Rows are points. Two turns around zero, p and q, are shown by what they do to some points. Where does a point land after both, in the order given? Backwards means that the second turn is done in reverse. Each puzzle has new turns, and all numbers are rounded.

Turn p:
[16 45] -> [ 7 47]
[  6 -27] -> [ 11 -25]
[-14  30] -> [-19  27]
[-13 -40] -> [ -5 -42]
[ 6 -8] -> [ 7 -7]
Turn q:
[15 -9] -> [17  3]
[-36 -10] -> [-21 -31]
[-25  47] -> [-49  20]
[ 23 -15] -> [27  3]
[ 23 -13] -> [26  5]
Where do these land?
p, then q: [-10 -40] -> [ 24 -33]
q, then p: [-11   4] -> [-10  -6]
p, then q: [22 36] -> [-14  40]

Turn p:
[  5  10 -39] -> [ 25  28 -17]
[-29   7  40] -> [-46 -19  -2]
[27 -6  1] -> [16  1 23]
[ 21  -8 -23] -> [31  9  4]
[-27  21  11] -> [-32   7 -15]
[  1 -25  12] -> [  5 -27   6]
Turn q:
[ -3 -10 -27] -> [  9 -12 -25]
[ 0 -6 17] -> [-8 -5 16]
[13 -7 -1] -> [12 -7  5]
[-7  4 26] -> [-18   6  20]
[-30 -28 -32] -> [-13 -31 -40]
[26 48 16] -> [17 50 22]
Where do these land?
q, then p backwards: [ -9 -40  12] -> [ -8 -26  33]
p, then q backwards: [-2 -9 23] -> [ -7 -20  13]
q, then p: [-12  24  14] -> [-25  15  -9]
q, then p: [ 26  43 -35] -> [15 55 22]
q, then p: [-10   6 -13] -> [  7  11 -11]
q, then p backwards: [  6 -24  -1] -> [  0 -23   9]

Turn p:
[ -1 -12 -40  -4] -> [  8   5  10 -40]
[17 -3 19  2] -> [ -9 -12  10  18]
[-29   3  26  19] -> [ -5  -7 -39  16]
[-22  -5   0  -9] -> [ -9  14 -16  -7]
[34 17 -4 -8] -> [15  0 34 13]
Turn q:
[-20  -9  31  -6] -> [-24 -15  13  22]
[ 27  10 -23   6] -> [ 28  16 -14 -13]
[11 24 13  8] -> [ -2  19 -17  17]
[-10  -8 -18 -20] -> [  0   1  23 -20]
[-10 -25  30  -3] -> [-11 -28  14  24]
[  2   8 -33  14] -> [  8   7 -17 -31]
Where do these land?
p, then q: [  0  48   6 -12] -> [ 18  19 -41  11]
p, then q: [-10  21 -12 -24] -> [  2  32 -12   8]
p, then q backwards: [ -9 -10   0  28] -> [ -3 -16  -4  26]
q, then p: [ 10 -25  -1   3] -> [-17 -15  14  -4]
q, then p backwards: [ 16 -22  -9  26] -> [-8  7 -8 36]
p, then q backwards: [ -3 -25  -3   7] -> [-22  -7  -8  10]
p, then q: [ -5  14  18 -28] -> [-17  16 -28   0]
